Each wall is flat, endless, passes through zero and stands at right angles to its row. A trip goes straight from one point to another. Which walls does it cross, in order?

Walls:
(1): [-32  60 -14]
(2): [ 48 -36 -19]
(3): [-17  -5 -23]
Trips:
[ 4  2 37] to [13  0  4] => 2
[ -3  17 -13] to [27 -1 20] => 3, 2, 1
[ 53 -12  -8] to [-29  14  -2] => 1, 3, 2
[-13  16   8] to [ -7 -38  17] => 1, 2
[-50 -31  -6] to [ -6 -59  -9] => 2
[-26  -1 -28] to [-17   7   5] => none
[-26  29  -2] to [ 34 -32 -34] => 2, 1
[  3   9 -21] to [ 4 53 46] => 2, 3

Walls:
(1): [  9   2  -8  19  36   1 -20  30  18]
(2): [ 23  -1   0 -38  22  11 -17  26 -60]
(3): [ 47  -1 -15  49 -27  -6  -9  -1   7]
(4): [  3  -7  13  15 -17  13   8 -40 -40]
Trips:
[-21 -14   0  -8  -3   1 -14 -12 -18] to [-20 -25  25   4  -3  15 -17   1 -15] => none
[  3   3   3 -15 -20  40  -4  33  33] to [-19  15 -35  45 -18  15  -7  -1 -17] => 3, 4
[ 39 -20  26   7   3  11  13 -13 -40] to [-10  16  30 -27   0 -20  30   5  -6] => 3, 4
[ 60  29  15  49   2 -23 -55   5  -5] to [ 13   3 -18 -24 -23 -41   5 -35 -22] => 1
[-36 -44  17 -10  48 -10   3  16   5] to [-21 -16  16  50 -10  -3  46  -3   4] => 2, 4, 1, 3
[-11  -6 -34   4 -12   6  31  27   6] to [-12   3 -25  25  38 -10 -15  -7  44] => none
[-52 -23 -30   9  -1  -8 -20  -3 -30] to [ 26  27  28  12 -17  24 -22 -23  48] => 2, 3, 1, 4
[  0   7   3  13   8 -24 -25   2  18] to [ 18 -11  12  -3 -29  -5 -25 -45  27] => 1, 4

Walls:
(1): [ -7  13   5   1  -5  10   3  -2   7   4 -25  -2 -20 -19  24  -4 -26  18]
(2): [ -3   7  -6   7  -5  12   3   2 -31  28 -26  17  15  13   9   6   7  23]
(3): [ 27  10   3 -16  11 -28   3   2  15  14  -8  -4 -10 -18   4 -10  29  -7]
(4): [ -8   9  24   1  -2   0   5 -14 -14 -23 -13  -3 -22 -15  -9 -14  21   3]
(5): [ 30  -1  24  -1  22  -6  12  -6   6  16 -24 -21 -10   8  -7   3 -45  17]
(6): [  7  -7  -4  -2 -10  -3  14  10  15 -14 -22   6 -17  -8  21 -18  33 -18]
(7): [  4   3   3   2 -17  -4  -1 -13   0  12 -14  -4  -1 -11 -13   6   6  37]
Trips:
[  2  15 -22 -13   5  22   6 -11 -24  -7   1  16  25  15  -4  16  -3 -21] to [  7 -18  19  -2  -6 -18  31  20   7  -1  21  37  -5  13   3  44 -15 -22] => 2, 5
[ 11  28  27   1  -1  -6   5  12 -17  21   8 -32   8 -10   9   1  -4 -12] to [ 18   7  10  23   3  21  17 -15   0  -1  20   8  -4  -4 -60   5   2 -12] => 2, 1, 7, 3
[ 35  17  10 -24  15  -5   6 -40 -23  -9  -3  -2 -10   5   1  -1 -20  10] to [ 11   5 -13  17   4 -11  -5  -6  -5  -4  -4 -14  14   7  20  33 -24   1] => 4, 3, 7
[-23  23   6   9 -15  -4   9  -2 -22  -8  -4   3  -4  -3  -5  31  13  -6] to [ 21 -14  -1  10   9 -11   2  -3   4 -24  11  12   4  -5  20   9  -2  -2] => 6, 7, 2, 3, 4
[  3 -32  -9  22  -5  31  15   2  12  -4  -7   6  19 -17  31 -19  13  21] to [ -7   5   5   0 -29  23 -45  37 -18  28   1 -18  -5  -4  19   0  23  -7] => none
